Every row gives one point. Each copy is the shape, with its points in the same order, turned, moved and blurred by noise. Is it also mirrored, or only turned?
(in the rows, 128 means zero)

Shape:
[[129 147 209]
 [143 149 106]
 [131 166 109]
 [151 105 201]
 [109 151 100]
 [115 125 111]
 [128 132 152]
 [ 90  85 115]
 [163 138  96]]
Copy 1, 9 rows:
[[ 97 113 213]
 [124 180 138]
 [117 181 141]
 [132  86 196]
 [100 174 126]
 [109 147 123]
 [110 130 160]
 [ 92 110  85]
 [156 172 136]]
Copy 1 is: only turned
Copy 2 (9 x 3):
[[ 95 154  61]
 [137 161 155]
 [121 174 158]
 [128 120  58]
 [107 153 172]
 [115 129 159]
 [114 140 113]
 [101  86 156]
 [162 154 159]]
Copy 2 is: mirrored
Copy 3 (9 x 3):
[[135 208 178]
 [146 155  95]
 [136 169  88]
 [162 179 197]
 [112 146  95]
 [127 130 119]
 [136 167 138]
 [113 102 145]
 [173 139  94]]
Copy 3 is: only turned
Copy 4:
[[134 134  56]
 [144 139 156]
 [139 158 152]
 [142  80  61]
 [115 152 159]
 [110 121 150]
 [130 122 114]
 [ 77  85 150]
 [164 123 165]]
Copy 4 is: mirrored

Shape (10 x 6):
[[167 134 192 186 176 159]
 [158 128 110 108 118 115]
 [119 144 143 107 112 113]
 [104 117 131 103  89 134]
 [180 141 133 114 110 137]
 [163 148 190 164 187 117]
 [134 141 198 168 190 148]
 [126 138  83 131 110 130]
 [ 90  91 154  90 161 142]
 [133 160 147  91 147 154]]
Copy 1:
[[159 133 213 203 154 107]
 [162 123 123 106 123 110]
 [117 141 148 101 127 115]
 [106 120 132 101  98 140]
 [183 137 150 117 125 131]
 [156 130 200 170 177  74]
 [124 127 205 190 180 101]
 [136 142 101 128 112 120]
 [ 89  75 146 124 159 132]
 [133 139 154 114 172 151]]
Copy 1 is: only turned
Copy 2, 10 rows:
[[155 183 210 197 140 166]
 [ 95 141 121 133  94 144]
 [ 99 149 152 109  88 109]
 [108 102 159 104  91 116]
 [111 158 150 146  69 160]
 [128 211 189 181 139 148]
 [137 190 213 168 158 145]
 [125 124 103 116 105 134]
 [ 91 123 189  98 148 148]
 [128 171 169  95 106 160]]
Copy 2 is: mirrored
Copy 3, 10 rows:
[[177 143 167 199 168 125]
 [146 109 101 116 100 128]
 [118 138 135 122  85 142]
 [100 113 125 125  88 176]
 [178 116 110 135  92 145]
 [169 151 178 172 147  91]
 [149 156 190 177 170 125]
 [116 130  73 124 116 146]
 [ 98 104 176 100 143 158]
 [155 155 145 103 122 158]]
Copy 3 is: only turned

Shape:
[[ 99  98 116 151 145  80  97 175]
 [136 157 158 153  85 175 199  99]
 [120 127 142  92 174 153 168 145]
 [113 130 129  84  95 119 113 122]
 [147  86 128 156  84  65 164 121]
 [103 169  68 134 148 156 139 123]
 [187 141  95  98  73  99 171 138]
 [159  83  78 138 128  72 103 155]
 [158  75  77 159 176 160  96 181]
 [115 158 160 147  90 133 127  81]
 [125 102 100  90 116 143 162  97]
 [ 94 138 126 130 111 166 157 132]
 [135 117 141 117 114 164 145 154]
 [102 119  61 122 119 123 116 142]]
Copy 1 (14 x 8):
[[ 89  82  90 161 144  99  87 144]
 [135 180 173 166  80 120 195 122]
 [ 68 125 141 110 143 131 182 144]
 [105 124 136  89  96 114 114 117]
 [166  88 132 163 115  75 141 111]
 [ 82 165  62 130 119 152 159 125]
 [183 108 116  90  86 114 168 154]
 [151  58  77 133 142 116 101 129]
 [ 99  67  90 166 159 201 125 148]
 [128 183 149 148 104 102 125  91]
 [102 108 121 101  99 131 176  79]
 [ 77 150 134 150  87 127 157 128]
 [101 115 156 134 104 152 144 147]
 [ 97 103  63 131 100 137 123 123]]
Copy 1 is: only turned
Copy 2:
[[ 71 115 129 157 112  80  90 170]
 [135 139 179 164  93 149 217  87]
 [122 124 168 139 174 141 163 167]
 [119 118 152  83  93 117 136 139]
 [ 95  68 166 160  69  57 167 127]
 [103 151  82 132 145 137 167 124]
 [171  93 127 124  77  79 201 148]
 [110  61 101 150 103  62 111 160]
 [124  74  84 199 143 141  91 171]
 [115 140 172 125  90 115 150  69]
 [109  75 141 105 123 138 184 133]
 [101 142 148 140 106 155 170 130]
 [137 117 161 151 106 149 152 156]
 [ 91 108  84 123 104 119 141 153]]
Copy 2 is: only turned

Shape, 17 rows:
[[134 151 153 174 168  82 146  96 107 109 162]
 [108 108 100  89  68  86 111 165 144 113 129]
 [111  66 114 105 135 150 144  94  66 102 118]
 [ 76 120 168 177 158 121 153 128 107 129 139]
 [ 80 139 153 177 150  80 139 143 136 125 153]
 [117 126 145  98 129 113 130 184  83  93  94]
 [157  90 122 171  96  86 188 159 150 109 118]
 [ 88  80 140 100 143 128 184 182 133  85 143]
 [ 85 148 166 154  96 167 115 111 136  82  62]
 [ 82 139  93 140 132 133 105 101 162 160 141]
 [ 74 140  93 168 168  73  95  99 155 127 117]
 [116  70 164 172 103 148 128 164 132 136  88]
 [167  84 170  81  83 162  86 142 143 133  86]
 [ 96 139 118  95  91  84 122 159 139 101 109]
 [144 144 122 144 169 174  88 159 101 123 129]
 [168 127  98 144  96 162 133  85 125 174 105]
 [144  69 108 100 159 118 134 155 122 179  78]]
Copy 1:
[[159 167 149 190 141 113 105 120  99 100 168]
 [109  98 101  99  74  96 127 184 135 143 137]
 [115  69 143 113 165  95 127  96  65 133 126]
 [116 157 163 193 156  96 155 137  87 140 150]
 [122 178 134 196 132  99 146 169 110 127 162]
 [140 137 176  70 123  99 143 161  99 141 132]
 [179  94 143 176 120  75 124 181 150 148 116]
 [132  85 155 123 163  67 182 174 129 133 173]
 [ 48 143 203 142 133 102 117 136 134 136  85]
 [ 65 147  77 163 136 137 141 125 134 141 136]
 [ 87 179  81 167 146 108 114 164  99  92 117]
 [110 100 177 169 144 124 144 184 101 185  99]
 [100  60 178 101  96 187 140 159 124 151 111]
 [106 131 128 100  88  87 140 173 136 124 134]
 [122 155 149 102 189 167 110 136 114 166 144]
 [130  95 113 160 125 164 110  83 138 169  86]
 [157  91 103 119 149 157 181 155  86 140  88]]
Copy 1 is: mirrored
Copy 2 (17 x 11):
[[122 157 111 187 131  81  94  93 106  91 151]
 [167  83 146 116  90 144 104 173 119 164  87]
 [117  85  76  95 170 129 139  92  81 130 110]
 [ 55 138 117 166 116 102 118  84  74 135 113]
 [ 84 140 140 186  94  95  86 106 104 131 104]
 [103 151 114 111 133 137 138 171  70 123  69]
 [127  89 146 141  81  73 170 125 147  99  94]
 [107  99 161 154 171 111 151 145  91 147  46]
 [ 79 138  82 149  77 200 155 100 116 143  91]
 [101 105 104 155 117 130  66 117 148 184 150]
 [ 89 134  87 163  90 104  44 106 149 131 105]
 [ 53 107 156 109  75 142 156 100 117 130 103]
 [133 125 166  67 112 206 160 123 128 153 125]
 [147 122 123 146 100 141 111 171 121 160  79]
 [ 58 134 112 133 152 157 127 153 116 111 165]
 [115 107  93  99 110 120 154 109 162 161 184]
 [ 78 125 136  48 138 104 127 138 157 146 112]]
Copy 2 is: mirrored
Copy 3:
[[170 120 166 166 125 107 136 107 105 146 189]
 [ 98 104 118  74 110 120 175 117 201  89 140]
 [108  81  87 119 126 174 151  98  80 117 128]
 [120 149 162 181 137 145 173  91 106 139 153]
 [123 157 175 174 133 113 169  94 151 131 176]
 [150 136 106 126 144 133 196 138 135  71 117]
 [103  90 176 147  56 118 184 148 143 106 162]
 [ 76 118 150 136 146 161 191 146 127  62 168]
 [127 184 161  95  90 130 150  88  91  96  82]
 [ 83 160 137 119 123 115 100  94 160 161 144]
 [106 134 145 153 139  57 102  72 147 133 145]
 [101 120 170 150  83 166 185 107 152 119  76]
 [137  97 150  67 112 178 152 142 158 118  51]
 [113 134 123  86 123  93 172 118 164  82 147]
 [157 155 106 174 133 160 100 149 142 114 105]
 [122 115 115 111  58 139 107 146 124 186 106]
 [ 89  70 111 150 148 123 160 167 143 148  75]]
Copy 3 is: mirrored
Copy 4:
[[127 116 131 181 145 148 162  85 132  85 177]
 [129 166  94  83  85  96  89 107 156 105 107]
 [129  59 104  96 146 135 113  67 100 142 106]
 [ 84  89 124 147 132 133 187 118 137 115 137]
 [ 84 131 115 150 120 119 177 117 163  93 166]
 [111 128 145 102 160  86 122 100 130  89  80]
 [176 164 129 103  94 108 189  87 135 135 132]
 [118 105 138  38 144 115 160 112 165 111 130]
 [133  76 102 160 104 121 155 128 176  94  38]
 [107 123  59 156 118 149 114 128 184 149 136]
 [100 119  50 183 133  97 142  88 188 113 161]
 [115 104 149 123  86  93 172 110 149 167  79]
 [164  99 168 123  90  95  66 125 155 160  63]
 [128 153  95 103 113  89 107 121 158  79 100]
 [ 98 125 154 160 175 148 116  86 176 149  87]
 [169 130  94 169 117 158 111 120 118 189  93]
 [139 126 119 114 163  62 112 114 128 197 121]]
Copy 4 is: mirrored

Shape:
[[190 121 167 163 213 134 158 165 106 133 159 104]
 [ 91 114 132 140 116 143 177 145 132 159  93 102]
 [185  96 173 100 116 172 143 220 157 123 116 176]
 [127 133  86  80 131 197 106 113 192 119  91 100]
 [124 125 135 141 132 116  80 131 123  85 182  88]
 [157 120 151  74 130 150 120 100 132 105 165 140]
 [ 97 142 125 169 135 142 119 140  97 116 132 177]
 [152 108  86 121 104 139  76 122 136 153 118 113]
 [142 166 132 126  82  64 108 128 154 125 105 118]
 [ 95 122 127  59 139 160 128 131 146 121 102 152]
 [ 97 242 161 197 155 130 129 112 137 148 126 128]
 [149  98 114 150  98  87 188 160 166 165 193 145]
 [115 118 134 114 103 170 184 178 128 111 113 166]
 [145  96 148 185 137 145 144 156 109  95 164 163]
 [ 99 149  94 129 123  94 156 138 132 131 155 135]
 [137 147  80 135  64 161 158 142  68  70  95 156]
 [189 159 166  90 120 174 175 154 105 143 116 115]
 [132 134 127 156 137 142 105 116 172  57  84 129]]
Copy 1:
[[183 138 144 141 169  67 131  87  75 153 143  99]
 [134 140 131 142 133 163 153 129 134 112  64 109]
 [149 110 221 165 161 113 134 178 124 132 149 177]
 [174 180  98 126 150 196 118 182 183 118 145 139]
 [117 160 104 102  88  90  89 130 139 144 161  91]
 [144 138 136  66 127 141 120 145 112 120 177 153]
 [ 88 173 120 166 115 123  95 116  89  95 115 143]
 [132 117  62 142 119 149 116 178 138 148 143 140]
 [137 122  94 123  71 113 110 121 168 151  98 190]
 [139 164 142  92 154 162 110 177 136  81 115 157]
 [142 233 106 149  95 141  87  65  95 174  71 159]
 [ 74 115 129 131 153  86 208 102 142 161 126 157]
 [117 151 181 158 128 146 163 146 122  80 111 153]
 [ 99 137 159 166 130 104 122  93  97 118 167 119]
 [ 99 169  88 117 122 104 154 119 139 110 101 156]
 [133 146 114 185  56 151 157 148 109  41 140 159]
 [202 139 163 131 113 142 165 148  80 135 123 158]
 [157 156 122 159 116 149  71 104 181 102 156 138]]
Copy 1 is: only turned
Copy 2 (18 x 12):
[[184 102 141 155 171 145 127 200  84 139 159  94]
 [136 124 135 153 137 107 172  92 143 138  96 115]
 [141 102 210 161  98 156 170 213 178 123 123 159]
 [ 52 120 117 128 105 204 147 120 183 140 107 112]
 [102 140 151 105 116 114  89 134 127 107 192  96]
 [107 131 170  77 133 169 132 143 131 118 164 158]
 [115 147 128 156 128  94  98 144 130 133 108 169]
 [117 123 125 100  60 154 104 128 150 146 114  99]
 [161 193 125 109 100 125 124 119 206 122 139 107]
 [ 80 109 148 102 142 140 153 130 170 125  85 151]
 [149 205 118 179 206 133  68 102 159 177 135 130]
 [170 131 138 143  75  86 195 145 149 176 195 159]
 [113 136 166 171 113 121 183 148 145 105  97 173]
 [150 109 160 172 119 110 114 166 100 103 158 156]
 [116 161 102 125 123  89 150 129 138 148 150 147]
 [100 210 122 151  78 131 143 143 101  70  75 157]
 [158 166 193 129 133 188 181 162 118 134 101 127]
 [121 123 103 160 125 167 103 132 182  71 135 128]]
Copy 2 is: only turned

Shape, 15 rows:
[[190 143  95 131 145 120 124 135 107 158 143 131]
 [ 77 188 107 130  94 126 109 120 143 146 141 194]
 [ 94 169 113 143  65 116 134 151 137 154  88 144]
 [166 105 113 112 119 136  96 122 117 201 140 165]
 [ 58 172 127 110 129 132 120 176 152 159 120 143]
 [124 122  88 140 123 166  62 118 129  90 110  86]
 [134 106  85 145 139 165 124  94 119  81 109  68]
 [138 110  98  94 127 183 132  85 116 106  93  95]
 [186  97 142 154 144 155 138 123 102 153 168 166]
 [ 63 164 136 149 103 108 110 110 142 183 128 122]
 [146 118  81 144 182 152 109  78 127 108  76 109]
 [159  86  96 165 159 188  99 100 164  94  68  96]
 [ 65 125 112 131 109  91 111 148 107 146 109 168]
 [182 100 124 102 125  99 130 113 155 136 159 146]
 [ 83 191 175 120  98 100  92 141 118 150 100 163]]
Copy 1 (15 x 12):
[[154  87 157 107 140 129 140  93 162 176 159 130]
 [152 189 138  98  46  96 157 142 139 133 153 140]
 [162 157 124  90 100  56 191 130 163 107 143 153]
 [106 111 163  81 108 116 168 129 137 206 129 146]
 [174 178 111 109  99  78 177 120 117 127 103 100]
 [105 172 119 173 151  99 126 120 207 164  98 147]
 [ 80 151 128 158 168 138 114 106 215 113 112 134]
 [ 75 151 124  99 175 142 129 109 182 139 100 154]
 [ 87  85 185 124 120 138 133 125 122 150 151 144]
 [170 167 145 110  88 102 203 162 171 123 113 104]
 [ 86 130 146 122 124 121  98  83 209 137  85 124]
 [ 73 118 128 162 134 119 107  75 199 135  53 157]
 [113 161 128  87  97  58 171 151 154 140 140  93]
 [112  78 102 110 109 143 128 142 152 171 147 130]
 [182 167 140  82  95  50 156 194 139 132 115 134]]
Copy 1 is: mirrored
Copy 2:
[[131 177 105 119 169 103 107 110 171  93 117 154]
 [ 94  72 151 110 187 105 139 141 172 173 100 151]
 [135  91 174  97 159 147  94 138 182 156  87 121]
 [128 165 142 139 204  96 124 102 195 122 153 122]
 [ 67 116 176  83 182 149 111 165 147 164 111 123]
 [110  97 123 177 154 155  76 117 101  93 140 126]
 [133 109  84 146 117 161  90 112  99  84 148 113]
 [157 104  84 137 151 163 114 139 117 103 179 105]
 [118 188 112 159 125  86 149 117 187 119 148 132]
 [ 95  98 181  90 167 156 147  95 157 149 102 125]
 [118  97  84 142 157 151 122 130 130  41 136 100]
 [114  97 110 169 115 156  90 136 144  30 177  93]
 [107 111 159 111 185 106 122 132 140 158  79  80]
 [152 159 139 107 142  65 120 111 148 100 164 143]
 [122 109 207 116 188 140 154 156 146 153  71 144]]
Copy 2 is: only turned

Shape (16 x 12):
[[104 102  78 157  91 148 172 129  98  87 113 134]
 [145 127 146  62 106 136 160 103 139  95 165 138]
 [124  97 117  93 163 115 154 157 149 181 140 164]
 [168 139 134 120  90 164 137 161  77 174 161 101]
 [126 133 102 166 106  80 107 113 138 125 101  75]
 [128 120 136 152 160 187  70 108  76 176 147 145]
 [125 118  85 124  82  91 153 113 129 122  59  76]
 [162 170 127 172  97 133 157  83  96 142 118 106]
 [ 83 170 153 149 142 136 153 123 130 154 108 140]
 [103 101  79  93 147 154 142  89 159  79  97  78]
 [143 143 148  69 136 111  94 109  79 118 120 106]
 [139 162 170  83 136 178 116 161 157 121 136 121]
 [102  98 117 110 110 153 115 107 134 155  72 168]
 [115 178  72 146 100 162 161 178 148 137 151 166]
 [182 159  99 124 157 150 174 172 115 110 162 170]
 [109  78 136 170  96 120 116  99  96 127  58 140]]
Copy 1 (16 x 12):
[[161  99 128 143  74  75 154  93 148  86  77 151]
 [169 130  88 105  94 159 135  90 115 156  97  87]
 [ 62 102 102 123 106 132 104 135  93 134 121 111]
 [121 136 143 182  98 147 201  89  98 118 152  93]
 [126 157 149 162 171  75 123 102 170 129  98 115]
 [122 120 132 169 127 166 135  75 113  99 210 172]
 [147 138 154 159 158  73 136 125 142 100  38 112]
 [160 173 122 137 150 100 201 107 131 128 122 145]
 [106 135 129 100 124 132 154 155 169 110 140 145]
 [166  90  70 172 133 129  98 108 169 109  54 124]
 [148 124 124 112 175 155 134  63 124  97 126  85]
 [148 129  97 143 106 177 128 144 145 121 163  59]
 [143 123 149 133 120 135  85 140 101  87 108 157]
 [ 91 171  99 152  31 112 149 128 154  92 122 112]
 [113 130  45 124  63  97 175  95 108 100 155  84]
 [169 105 181 127 143  80 110 117 124  97 113 166]]
Copy 1 is: only turned
Copy 2 (16 x 12):
[[119  88 170 145 186 108 166 139 191 108 127  97]
 [ 76 123 138  94 135 143 157  89 140 114  94 170]
 [153 128  68 106 171 139 153 140 120 156  70 127]
 [146  75 123 104 130 160 196  93  94 111 156 100]
 [123 163 147 189 150 173 124 131 140 103 147  79]
 [136  45  84 153 122 144 124 102 121 195 155 103]
 [113 166 171 171 149 160 182 142 166 107 106  64]
 [121 132 135 160 116 144 189 117 157 116 197 115]
 [ 93 123 106 137 155 145 154 185 128 159 162 129]
 [ 56 130 143 159 184 185 141 106 203 146  83  99]
 [ 97 135 158  99  96 165 124  94 121 167 124  94]
 [ 89  97 139 111 160 201 156 122  91 165 117 167]
 [119  90 132 177 128 134 161 162 147 172  76 116]
 [159  75 125 112 181 172 167 183 158  94 138 158]
 [179 106 132  70 186 152 163 111 159 143 149 174]
 [120 116 164 208 136  92 152 143 141 159 124  75]]
Copy 2 is: mirrored
